Every row gives one point. Examples show where two turns around zero, p and q, send a point. Where does a point land after both, in the order given? Backwards means that the second turn is done in reverse. Each puzzle has new turns, and all numbers are rounded.
In the rows, zero is written as 128.

Turn p:
[113  96] => [163 122]
[169 148] => [ 98 162]
[102 141] => [122 100]
Turn q:
[153 116] => [130 156]
[ 90 105] => [163 101]
[141 163] => [ 91 127]
Where do these land?
q, then p: [173 127] => [ 91 102]
q, then p backwards: [ 98 107] => [101 104]
q, then p: [113 151] => [154 119]

Turn p:
[ 66  84 117] => [ 79  95 177]
[146 114 162] => [127 168 136]
[121 159 103] => [134  98 101]
[134 141 109] => [143 113 117]
[151 117 120] => [152 134 138]
[149 152 157] => [132 159  99]
Turn q:
[ 90 139 104] => [147 115  88]
[114 104 178] => [169 135 168]
[121 119 102] => [126 142 103]
[183 140 148] => [ 86 124 170]
[131 137 109] => [115 125 112]
Where do these land?
q, then p backwards: [107 160 105] => [115 166 109]
q, then p backwards: [ 91 157 144] => [134 142  81]
p, then q: [174 126 141] => [ 87 105 137]
q, then p: [123 121 108] => [136 109 120]
p, then q: [143  76 142] => [135  91 169]

Turn p:
[155 167 133 128] => [114 162 106 149]
[170 161 154 150] => [133 180  92 131]
[127  70  97 132] => [133 114 180  90]
[135 101 108 115] => [128 126 164 122]
[ 75 154 134 131] => [114  83  94 139]
[106 115 141 112] => [146 102 133 137]
Turn q:
[133 118 152 126] => [146 129 144 138]
[141 105 114 109] => [115 130 154 108]
[131 138 148 118] => [131 125 136 151]
[ 94 105  91 120] => [115  95 121  85]
[141 195 128  98] => [ 80 132 115 183]
[128 108 135 197] => [181 157  97 103]
Where do these land?
q, then p: [166 158 165 105] => [130 134  71  97]
p, then q: [161 115 137 126] => [119 144 124 160]
p, then q: [136 118 167 142] => [ 99 159 138 128]
p, then q: [ 88 143  65 136] => [156  61 133 104]
q, then p: [ 96 123 106 104] => [147  98 157 122]
p, then q backwards: [122 111 127 156] => [117 105 109 138]

Turn p:
[131 139  91 102] => [132 159 161 118]
[153 118 143 107] => [157 143 110 130]
[ 95 139 146 143] => [100 109 125 153]
[126 144 169 187] => [ 88  91  79 124]
[135  99  91 101] => [165 136 166 115]
Turn q:
[167  95 113 132] => [126  75 125 128]
[158 134 107 144] => [108 104 109 145]
[ 71 136 141 130] => [157 178 124 116]
[157 126 107 107] => [119 101 144 154]
[ 88 149 172 127] => [128 182 139  97]
Where do these land?
q, then p backwards: [ 92 168 153 121] => [145 169 108  93]
q, then p: [184 135 100 143] => [133  73 161 129]
p, then q: [182  87 124 132] => [110  83 165 157]
q, then p: [111 123 125 152] => [130 147 143 110]
p, then q: [ 85 118 139 136] => [147 121 103  94]
p, then q backwards: [143 118 104 105] => [100 119 142 110]
p, then q: [ 98 148 150 107] => [124 146  86 119]

Turn p:
[139  94 116  61  90 110] => [117  85  83  75 130  98]
[131 148 151 102  98 110] => [131 127 133 108 138  80]
[112 125 152 174 154 115] => [126 149 132 184 141 134]
[178 161 110 145 146 128] => [172 169 133 109 131 152]
[ 78 122 115 179 138 136] => [ 97 141 141 180  95 146]
[123 148 135 106 155 130] => [113 138 145 113 156 136]
[135  98 117 129 115 167] => [140  87 128 127 106 150]
Turn q:
[135 156  90 110 107 127] => [101 121 109  95 153 143]
[102 137 125 139 131 143] => [133 131 107 122 120 105]
[102 131 133 160 117  79] => [107  89 121 139  81 127]
[128 112  65 106 160 112] => [153  93 146  69 143 138]
[130 112 165 135  94 151] => [110 173 136 153 113 119]
[156  81 187 126 181 175] => [196 172 172 178 143 109]
[127 152 118 152 137  93] => [116  81 117 137 124 128]
[144 128 155 141  95 148] => [ 99 160 133 155 131 119]
[128 143 115  82 130 123] => [138 133 111 105 143 165]
Where do these land?
q, then p backwards: [139 140 109 147 136 169] => [132 140 161 105 125  98]
p, then q: [ 84 102 144  80 119 164] => [165 152 151 114  66 126]
q, then p: [108 131 106 154 195 121] => [159 115  60 124 146 134]
p, then q backwards: [149 100 136 143  88  81] => [ 82 160 146 151 153 154]
q, then p: [108 149 129 140  95 120] => [ 97 129 125 125  95 121]
q, then p: [153 129 100 113 113 135] => [103 121 146 122 155 140]
q, then p: [157 144 172 119 150 106] => [161 126 141 165 112 162]
